Each row is a point. The window is the flat piece filled in between its corners: a triangle in 3 columns, a solid with four corners in 4, and so on. A path goes straight from each point to the next, and from the last back to the first. List the points from which the path goes on through the window.

Window, 3 rows:
[[ 5.8 -3.7 -2.3]
 [-2.3 -1.6  4.7]
 [-7.3  0.9 -2.0]]
Path:
(1): [ 5.5 -1.9 -2.6]
(2): [-6.3  7.4 -5.0]
(3): [-3.2 -5.9 -1.6]
(4): [-2.1 -5.6  0.3]
(5): [ 2.5  0.5 -3.5]
(6): [6.9 1.6 1.9]
(7): [ 1.8 -5.0  0.9]
(8): [-5.6 -3.8  3.3]
(9): [-3.7  3.4  5.6]
(10): [ 5.2 -1.1 -3.8]
(11): [ 1.6 -4.4 -0.5]
(12): [-7.8 -2.3 -2.2]
(13): [-3.6  5.7 -1.1]
(14): [-4.8  5.3 -1.9]
(15): [-9.7 -1.8 -5.1]
(16): [ 0.2 -8.3 -3.9]
Through the window after points: 4, 10, 12

Window:
[[-3.1 -0.3 -3.5  1.2]
 [ 8.3 -3.4  0.1  0.3]
 [-3.7  7.7  3.8 -0.1]
 [ 2.5 -5.6  0.3  3.0]]
Path:
(1): [ 7.4 -5.8 -1.8  5.1]
(2): [ 1.8 -5.9 -0.5 -0.8]
(3): [ 2.2 -4.6  3.4 -3.8]
(4): [ 3.4 -5.8 -4.7  5.4]
(5): [ 6.2 -3.7 -5.3  5.2]
(6): [ 5.7 -7.1  3.7 -3.4]
(7): [-1.2 -0.4  0.8 -5.7]
(8): [ 3.6 -6.5  0.1  5.7]
Through the window after points: 7

Window (8 x 8):
[[ -2.9  -2.8   1.6   3.2  -0.2   4.2   4.7   8.0]
 [ -0.6   5.5   5.7   1.6   3.9  -0.3  -5.6   4.0]
 [  1.2   3.7   1.3   2.1  -6.3  -9.8   2.8   1.4]
 [ -8.2   1.7  -2.7   4.8  -0.5   3.0   4.7   1.1]
 [-11.3  -1.8   0.9  -1.9  -7.5   4.6   7.6   4.3]
 [  3.9  -0.3  -4.9  -0.8  -6.1  -8.1 -10.6  10.6]
 [  9.6   8.2  -1.1  -1.4  -2.4  -3.6  -5.8   3.7]
 [ -3.8  -3.0   0.2  -1.2  -0.9  -1.7   4.8  -2.9]]
Path:
(1): [ -2.7  -3.8   3.7   1.6 -14.2   3.9   0.2   2.1]
(2): [-6.4 -0.6 -0.1  0.3  4.6 -1.8  4.9  3.5]
(3): [-3.3  0.9 -0.9 -3.2  1.1 -0.9  0.1  7.2]
(4): [ 0.8 -0.1  4.3  7.0 -2.2  2.0  1.1  2.9]
(5): [ 0.4 -0.3  6.6  9.9 -3.5 -3.8 -3.7 -2.7]
(6): [-3.7  3.4 -1.7 -3.9  0.0 -0.6  3.6  5.5]
(7): [-2.0  3.0  0.1  0.6 -1.4 -6.5  3.3  6.4]
(8): [-1.1  2.7  1.3  1.4 -7.7  0.4 -3.0  3.0]
(9): [ 1.9 -0.1 -1.1  1.3 -4.2 -3.3 -7.0  5.1]
(10): [-0.9  5.7 -4.7 -2.1 -2.8 -9.6  1.1 11.0]
(11): [-2.9  4.5 -2.3 -2.1  1.1 -5.4  3.5  5.0]
(12): [ 4.2  2.8  2.7  2.8 -6.7 -5.5 -2.0  0.9]
(13): [-0.2 -4.1  0.4  5.2 -7.8 -0.5 -1.6 -1.6]
(14): [-4.9  1.4 -0.4 -1.4 -2.8 -4.4  1.2  8.2]
(15): [-4.2  1.4  0.8  1.5  2.4 -2.6  4.9  6.7]
(16): [-4.0  2.8  3.4  1.7 -2.7  3.6  0.3 -1.4]
Through the window after points: 3, 5, 9, 11

Window, 9 rows:
[[ -6.2  -5.7   2.4   0.1  -4.5   6.6   7.4   1.9  -2.1]
 [ -3.3   6.5  -4.1  -0.7  -1.1   2.6  -9.4  -3.0  -0.5]
 [ -0.5   3.4 -10.5   0.8  -6.0   1.8  -8.9   1.1   2.9]
 [ -6.2   3.9  -1.2   5.4  -0.3  -1.0   4.9   9.0   1.0]
 [ -3.5   3.0  -9.6  -4.6   1.4  -0.6  -7.0   1.6   3.2]
 [ -1.3   2.3  -2.0   1.7  -1.1  -0.8   8.3  -0.4  -6.3]
 [ -2.7   0.6  -3.5   9.8   5.7  -3.2   4.1   2.3   1.0]
 [ -4.0  -6.3   3.8   1.9  -3.2   0.7   5.5   5.1  -9.4]
 [ -0.5  -2.4   4.5  -0.6  -3.8  -1.1   3.8   1.9   0.8]]
Path:
(1): [-8.8 -1.8 -6.3  1.8  0.1 -4.2 -2.9 -0.8 -0.1]
(2): [4.2 8.1 0.4 4.6 1.8 4.7 3.7 7.1 1.5]
(3): [ 4.1 -0.7 -2.3  1.2  2.9  3.5  4.1  3.7 -8.9]
(4): [-5.7  3.2 -5.2  1.6 -6.2 -1.7 -0.9 -0.6  2.1]
(5): [-11.4   0.5   5.8   5.2  -7.9  -2.6   0.6  -0.3  -2.4]
(6): [ 0.3  1.0 -8.5 -0.5  0.8  3.9  0.2  3.5 -0.9]
(7): [ 3.7 -1.5 -1.4 -2.4  3.6  2.8 -0.5  4.1  5.2]
(8): [-6.3  2.5  0.1  2.3 -7.7 -1.7  0.5 -1.5 -4.5]
(9): [-6.5  2.4 -3.3  1.9 -2.5 -0.8 -1.5  3.8  0.0]
(10): [ 6.1  5.2 -5.4  4.0  1.8  4.5  4.1  5.6  2.5]
(11): [-3.9  1.2  0.1  3.3  1.1  5.1  1.6 10.4 -2.5]
(12): [-6.6  2.5 -2.5  4.0 -4.3 -7.7  6.2 -0.6  1.6]
Through the window after points: 1, 3, 7, 9, 11

Window:
[[ -3.6   6.0  -1.9  -2.8  -6.2   4.3  -6.5   7.4  -4.4  -4.4   0.4]
 [ -4.3  -5.5  -4.0  -2.1  -9.2   4.9  -5.1  -3.0   0.9   3.0   1.6]
 [  3.4  -1.9  -0.3   8.7 -10.2  -0.9   7.9  -3.4   1.8   1.3  -2.7]
 [  0.2   1.2   3.0   1.8   2.8   9.7   2.5  -2.5   1.9  -1.2   9.5]
 [ -0.5  -4.7   4.3  -5.5  -2.3  -4.1  -0.8  -1.0  -6.3   0.4   4.1]
 [ -8.8  -3.9   0.1  -2.3   3.1   2.9   3.3   3.2   0.3  -3.8   0.7]
 [ 12.5  -3.8   0.3  -2.4   5.4  -2.7   6.6   2.2  -1.8  -4.0  -0.9]
 [  1.0  -8.5  -3.4  -7.9  -6.5  -6.2  -4.7  -4.7   5.2 -11.5  -3.4]
 [ -8.5  -5.2  -7.5  -4.6  -2.1   0.7  11.0  -1.0   0.8  -6.5   0.8]
 [  3.2  -5.7 -12.6   1.8  -0.7  -6.4  -2.6  -5.4  -0.3  -3.3  -1.8]
 [  2.2   1.8   1.9  -7.4  -1.0  -9.4   1.1   3.7   0.0   1.8  -2.3]]
Path:
(1): [ 0.1 -0.7 -1.3  0.1  0.7  2.5  1.8 -4.2 -1.0 -1.7 -2.5]
(2): [-6.5 -9.6 -9.0 -4.0 -1.4 -8.6 -0.9  7.2  1.8 -5.5  4.9]
(3): [-0.5 -3.4  3.1 -1.0 -1.6  0.8  0.5  4.1  2.4 -1.8  5.5]
(4): [ 0.6 -0.8 -1.6 -0.3 -1.7  1.8  0.8 -3.3 -0.5 -2.4 -0.5]
(5): [ 1.4  0.9  0.0 -2.2 -1.1  0.1 -1.1 -2.0  0.7 -1.4 -1.4]
(6): [ 3.2 -7.7 -3.5 -0.9 -1.3 -2.6 -1.4  1.2 -0.8 -3.4  4.7]
(7): [-0.5 -6.5 -3.2 -1.9 -7.2  3.1 -2.8  5.7  5.0 -0.7  5.8]
(8): [-1.5 -3.3 -3.1 -2.8 -2.8  0.6  1.8 -4.2 -2.0 -0.9 -1.5]
Through the window after points: 1, 7

Window:
[[ -4.7  -4.0  -7.0  -0.1   1.7  -3.6   7.0   0.3   8.9   0.5   1.0  -6.4]
 [ -4.0  -2.7  12.7   2.9   5.0   5.0   1.6   5.0  -2.1   0.1  -4.1   0.2]
 [  0.5  -4.3  -4.0   1.9  -3.1  -4.6   3.0  -8.6   7.3  -1.5  -4.6  -5.6]
 [ -4.4  -5.6   4.8   3.2   0.8  -5.8   7.5   0.2   0.9  -3.6   3.0   3.2]
 [  1.1  -1.2  -7.1  -2.5   4.1 -10.3  -3.2  -7.3  -0.3  -1.0   2.1 -10.9]
 [  7.2   6.2   5.2   1.8   5.0   4.1   6.7   2.0  -9.7  -4.0  -4.6  -6.4]
 [ -2.3  -0.2  -8.0   2.9  -6.7  -5.3   0.9  -1.0   0.8   2.3  -0.2  -5.8]
 [  2.4   9.7   7.3   3.1   5.1   3.8  -1.4   0.7  -2.5  -9.4  -0.1  -4.3]
 [  0.7   2.4   2.9   8.7   9.5   1.8   1.4   2.7  -5.0  -4.9  -5.3   1.0]
 [  3.8   3.5  -2.6  -1.1   4.1  -8.0   0.5  -4.3   4.2   4.3   2.0  -0.5]
 [  4.8  -4.9  -1.9   1.2  -0.3  -6.3   0.0   3.4   5.1  -2.9  -0.5  -4.2]
 [  3.5  -6.5 -10.4  -1.7   1.2  -3.6  -1.4  -8.0   4.1   2.3   8.8  -2.1]]
Path:
(1): [ 1.3  2.1  2.1 11.0 -2.6 -7.6  3.6  0.0 -1.9  5.3  5.4 -7.9]
(2): [-0.1 -4.2 -1.9 -2.1  3.6  0.8  2.8 -1.9  4.8 -5.4 -4.0  0.9]
(3): [ 1.8  3.4 -4.4 -7.1 -2.5  2.2  0.6 -0.9  2.8 -8.8 -4.0 -1.2]
(4): [ 0.0 -1.9  6.2  6.9  4.7 -3.9  3.2  1.9 -1.0  0.1 -1.9 -4.6]
(5): [ 5.6 -0.7  0.3  9.0  4.0 -3.0 -1.2 -2.9  0.9 -2.5 -0.7 -8.9]
(6): [-0.9  3.7 -5.0 -9.9  1.8  0.4  2.8 -0.6 -0.3  0.5  0.1  2.1]
(7): [ 0.4 -1.5 -1.5 -2.6  2.6 -0.7  0.7 -1.6  0.7  0.5 -1.4  0.6]
(8): [-1.4 -2.9  1.4  7.2  0.2 -2.6  1.9 -0.1  1.2 -0.2  3.3 -6.9]
(9): [ 0.9  0.9  4.8  5.9  3.6 -3.5  3.7 -0.2  0.3 -3.8 -1.3 -7.1]
(10): [-0.5  3.3 -0.3 -4.4  0.3  4.2 -2.3  4.0 -2.9 -2.2 -4.7  4.7]
(11): [-2.2  0.3  0.3 -2.5  0.8 -1.9  2.4 -0.3 -1.8 -5.7 -2.0  1.3]
(12): [ 4.4 -0.9  7.3  9.4  5.1 -1.8  8.3  0.9 -1.5  0.2  2.7 -6.2]
Through the window after points: 7, 11

Window, 14 rows:
[[ -3.7   5.2  -1.4  -6.3   1.3  -3.7  -6.8  -1.7   1.7 -11.7   4.0   4.5
   -7.2  -1.6]
 [  3.9  -7.2  -0.4  -3.8   2.8   7.3   2.3   0.4  -8.5  -2.9  10.4  -6.5
    2.5  -1.1]
 [ -2.0  -3.9   7.1  -2.6  -1.3   6.7  -4.7   5.1  -7.0   3.7   1.5   2.6
   -3.1  -1.7]
 [  9.4  -2.1  -0.6   6.6  -5.8  -4.6   7.1  -4.2  -0.4   0.8   1.0  -7.0
   -3.9   2.9]
 [ -4.1   8.2   2.3   2.6   0.5   1.8   5.7   3.3  -1.0   0.6   4.1   7.3
   -0.5   6.3]
 [  6.1  -0.5  -4.4  -1.3   5.1   0.5  -9.7  -8.2   0.7   2.3  11.6  -0.7
   -1.5  -4.0]
 [ -3.8  -1.7   6.6  -1.6   3.1  -8.5   1.2  -3.0   1.0  -2.8  -3.2  -2.5
    1.0  -7.1]
 [ -1.0  -5.9   9.9  -6.2  -0.7   3.2   2.3  -2.0  -6.7  -0.8  10.7  10.4
    6.2  -0.6]
 [ -3.2  -1.8  -1.4   0.7  -4.1  -3.2   5.6  -5.5  -0.9   3.3   2.4  -7.0
   -4.2   7.4]
 [ 10.4   8.6  -1.2  -3.9  -2.0  -3.4  -5.7   4.1   4.6   6.1   3.4  -3.1
   -9.2   6.2]
 [  3.9   9.1  -4.4  -4.2  -1.5   5.4  -0.3  -5.7   5.1   2.3  -0.3   3.2
    1.6  -0.8]
 [ -0.9  -3.3  -0.6   1.5   1.2  -1.2  -4.4   0.7  -0.2   2.8  -4.6   2.1
   -1.6  11.1]
 [  3.3  -1.9   6.7   3.1  -2.5   1.9   1.4 -13.6  -0.3  -0.3   2.9  -7.1
    7.8   1.4]
 [ -5.1  -6.2   0.6   2.6  -5.2  -8.3  -5.3   0.1   3.0  -3.3   2.8  -1.6
    1.7   4.2]]
Path:
(1): [ 2.9 -6.3  7.0 -2.2 -1.0  1.7  2.3  1.5  2.8  1.8  5.5  3.4  0.7  0.1]
(2): [-1.4 -2.6  4.2 -4.4  1.7  2.7 -3.9  0.6  6.4 -5.8  3.6  0.8 -4.7  2.0]
(3): [ 0.3  5.0 -2.7 -0.3 -2.2 -5.3 -2.3 -4.5 -6.9 -2.4  2.2  1.4 -1.8 -0.6]
(4): [ 0.4  3.5 -0.2 -4.8  0.2 -5.9 -4.3 -1.5 -3.4  0.0  3.9 -0.6  1.0 -3.3]
(5): [-0.7 -0.9  2.9 -0.1  1.1  3.5  0.1 -1.5  5.0 -7.4  2.9  2.5 -7.8  4.3]
(6): [ 1.9 -0.7  2.3 -0.1  3.3  3.5  3.7  0.3  4.4 -1.7  8.7 -3.7 -8.1  8.7]
(7): [ 1.6  2.9 -2.3 -0.4 -3.4 -2.2 -3.1 -1.7 -6.3  2.1 -0.7  0.2  4.7 -4.2]
(8): [-1.6  1.1 -2.0  0.1 -0.5 -0.9 -2.7 -2.2 -3.0  0.3 -0.9  2.2  0.7  3.9]
(9): [ 2.5 -4.5  3.3 -3.2  1.3  0.3 -0.1 -0.2  3.8 -1.9  5.6 -4.0 -6.1  4.4]
(10): [ 1.6 -2.9  5.4  2.2  2.9  3.1  1.9  1.4  3.5  3.0  4.1 -2.3 -0.9 -1.4]
(11): [-1.1  3.7 -2.1 -3.0 -2.0 -2.8  0.3 -2.9 -5.1 -4.9  2.9  2.4 -0.7  3.5]
(12): [ -7.2   4.2   1.9  -2.7   0.5  -4.3  -2.6  -9.5 -11.9  -5.5   4.5   2.7
   5.4   0.1]
Through the window after points: 2, 4, 8, 10, 12

Window (14 x 14):
[[ -5.7  -0.5   6.7  -3.3  -2.7   5.5  -5.4   4.5 -12.9   0.4   5.8   4.1
    4.5  -1.0]
 [-12.1  -1.5   8.5  -5.4  -2.7   0.8  -3.6   7.8  -3.2  -0.5   0.3  10.0
   -1.1  -0.6]
 [  0.6  -0.9   3.6  -1.1   4.2   4.5  -2.7   5.9  -1.9   6.2  -1.3   6.0
    2.2  -0.2]
 [ -4.6   1.7   0.6  -6.6  -5.4  -0.1  -5.7   9.0  -8.4   3.1  -0.3  11.8
   -6.4  -5.6]
 [  6.9   4.2   1.6  -2.5  10.7  -7.7  -4.9   8.2  -3.9  -2.5  -3.0 -10.7
   -3.2   3.5]
 [  2.0   2.2   0.2   6.8  -2.1  -4.3   6.2   3.1  -0.4   0.2  -5.6  -0.2
    2.0  -3.2]
 [  1.5  -5.5   2.9   2.5  -1.0  -7.6   0.9  -5.1  -0.5   7.2  -5.0  -1.5
    2.0  -3.3]
 [  6.1  -3.2   3.2   8.4   2.4  -1.5   5.7  -9.1   0.2  -1.5 -10.5  -2.4
   -5.0  -4.2]
 [  5.1  -3.1  -1.9  -2.3  -1.8  -2.0   3.7  -4.2   5.3  -1.7  -2.4  -0.2
    1.1  -3.2]
 [ -4.2  -0.8   4.7   1.9  -4.3   2.1  -7.5   4.6   0.7   3.9   6.5   3.7
   -2.7  -3.9]
 [  7.6   0.4   0.5   4.4  -2.3  -7.9   6.4  -4.7   1.9   1.0  -3.8   4.7
   -5.4   5.2]
 [  3.9   1.4  -1.4  -2.2   0.3   0.9  -1.1   4.6   0.3   3.8  -5.9 -13.2
   -2.5   8.6]
 [ -2.7   8.4  -5.2   0.2  -0.4  -4.8   0.1  -5.6   3.6   3.1  -4.0   5.1
   -3.8   0.8]
 [ -0.7   0.3  -7.8  -2.1   9.8  -5.1   0.9   8.0  -3.2   1.9   1.6  -7.4
   -8.1   4.9]]
Path:
(1): [ 0.9  8.3  7.1 -2.5  3.4  0.1  0.6  6.6  5.5 10.2  1.4  0.6 -7.6 -2.4]
(2): [-3.5  1.7  6.8 -4.2  0.8 -2.5  1.4  3.0 -0.6  5.9 -3.7 -0.8 -4.5 -3.8]
(3): [ 5.7 -0.7 -6.1  7.3 -1.7 -0.2 -9.0  2.5 -2.4 -5.0  5.1  3.2  0.1  5.2]
(4): [ 3.8 -5.3 -4.7  7.2  5.4 -3.9 -8.0 -2.3  2.4  1.1 -1.5 -3.3  0.4  5.8]
(5): [-2.3  5.4  7.9 -6.3 -3.7  0.1 10.1  4.3 -4.9  3.5 -2.1  4.2 -3.3 -5.9]
(6): [ 1.1  0.3  4.6 -2.0  0.9  0.5  0.3  0.9 -3.0  3.2  3.8 -0.1 -4.2 -0.4]
(7): [-0.4 -0.8 -1.6 -1.5 -2.0 -0.4 -1.9  2.5 -1.3 -0.4 -5.0  1.5  3.2 -0.3]
(8): [ 1.0 -3.5 -3.3  2.5 -0.7 -3.9 -3.5  1.1  0.8 -3.0 -3.9  2.8 -2.0  0.3]
(9): [ 0.0  2.7  4.9 -0.7  2.5 -1.2  3.1  2.2 -2.4  5.3  0.5 -3.2 -0.5  0.5]
(10): [-1.1  5.7  2.7 -3.1  3.3 -4.0  7.8  3.7  1.1  3.2  2.0  0.8 -7.4  0.2]
(11): [ -3.7  -6.9  -4.8  -0.7   2.0  -1.1 -11.0   7.1  -7.6  -0.2  -3.1  -0.9
  -0.3   2.4]
(12): [ 0.5 -1.8 -5.3  2.7 -2.9 -2.8 -5.3  7.2 -0.9 -1.2 -4.2  4.5 -0.5 -3.3]
(13): [-2.2  2.3 10.2 -4.8  4.4 -0.6  3.8 -4.3 -2.9  7.3  2.9  3.0 -2.6  0.8]
(14): [ 1.7  2.0  1.2 -0.2 -1.0 -5.1  3.9  0.8 -0.9  5.0 -2.8 -2.6 -4.8 -2.4]
(15): [ 1.3 -2.6 -1.8  1.0  2.0 -1.8 -3.8 -1.9  0.4 -3.8 -2.5  1.5  0.3  3.0]
(16): [-0.9 -3.4 -1.9  3.1 -1.1 -3.1 -1.0  0.1 -5.2 -1.8 -4.5  0.0  1.0  1.1]
Through the window after points: 2, 6, 10

Window (14 x 14):
[[ -4.6  -4.7  -6.4  -4.9  -6.4   6.5   1.1  -1.0  -0.2  -5.7   0.3   3.3
   -3.7   3.9]
 [  0.2  -5.0   1.2   4.1 -11.2  -5.0  -5.7   5.2   0.7   7.4   1.5  -5.1
    5.1   1.4]
 [  0.2   3.7   1.0  -9.3   4.7   4.2   0.1 -11.4  -1.9  -8.0   6.7  -2.9
    3.5   1.8]
 [ -1.6   5.5  -4.0   3.7   0.6   2.1  -2.1   5.5   2.7   6.8  -7.5   6.3
   -6.9  -2.7]
 [ -1.3  -2.5  -7.1   3.7  -3.0  -3.2  -0.5  -3.5   3.1  -1.9  -5.1  -4.2
   -3.9   1.8]
 [  2.0  -2.9   2.3  -1.0  -2.8   1.8  -2.0   3.7   6.8  -3.6  -7.8   5.1
   -7.1  -2.3]
 [ -2.0  -7.5  -5.0  -4.8  -2.2  -0.3  -2.2  -2.2   2.0   5.2  -7.2   1.6
   -3.9   0.4]
 [  5.7  -2.4  -3.6  -4.3  -6.7  -3.4  -2.0  -0.4   1.9   2.8   8.7   0.1
   -1.9   5.7]
 [  1.8  -4.7   1.6  -8.6  -2.7   4.9  -0.3  -3.2  -3.4  -0.3  14.8 -11.6
   -3.9   8.6]
 [  0.3  -4.0  -0.9   0.7  -2.0  -4.2   6.9   2.4   3.0   2.9   1.2  -3.1
    4.3   0.1]
 [ -9.6  -0.4  -5.7  -3.1  -1.6  -2.6  -0.9  -1.5   9.0  -1.2  -5.0   1.7
   -5.5  -5.1]
 [ -0.2  -1.1  -4.6  -1.1   3.9  -7.0  -2.5   6.2  -1.8  -2.2   0.2  -2.3
    3.1  -2.8]
 [ -4.3   2.3  -3.9  -5.2   3.6  -2.8  -0.3   2.3   6.1  -4.3  -5.4  -1.9
    4.0   5.9]
 [  2.6  -0.2  -1.4  -5.9  12.5  13.0  -3.2  -7.0   7.0  -9.7   9.1   0.5
    2.9   0.9]]
Path:
(1): [-0.5 -6.3  3.8  0.2  1.4 -3.9 -3.4 -8.0  5.6 -3.9  6.9 -0.9  0.5  5.9]
(2): [-4.7 -4.1 -4.2  2.4  1.0 -0.3 -1.6 -1.2  2.3 -1.6  1.9  2.2 -1.2  5.2]
(3): [ 5.0  1.6 -3.5 -6.8 -4.6 -4.9 -1.0  3.1  2.3  0.7 -2.9 -5.2 -1.5 -5.7]
(4): [ 0.3  2.4 -8.0 -7.6  1.5  2.7  2.0 -3.7  4.8 -0.7  1.7 -3.6  2.0 -2.3]
(5): [-1.0 -2.9  7.4 -2.0 -0.6  1.3 -3.8 -4.1 -3.5 -5.6  4.6 -0.2 -4.1  6.4]
(6): [-1.3 -4.6 -0.1 -0.6 -1.6 -2.0 -3.8  1.2  2.2 -0.6  0.5  1.8 -1.4  0.5]
(7): [ 1.8  0.0 -6.2 -3.4 -2.8  1.8  1.6  0.3  1.0  0.4 -0.8 -4.3 -1.4 -1.1]
(8): [ 2.5  1.4 -6.2 -5.8 -1.5  4.3  0.7  2.7  1.2  0.3  2.1 -0.7  0.2  0.1]
Through the window after points: 2, 4, 8
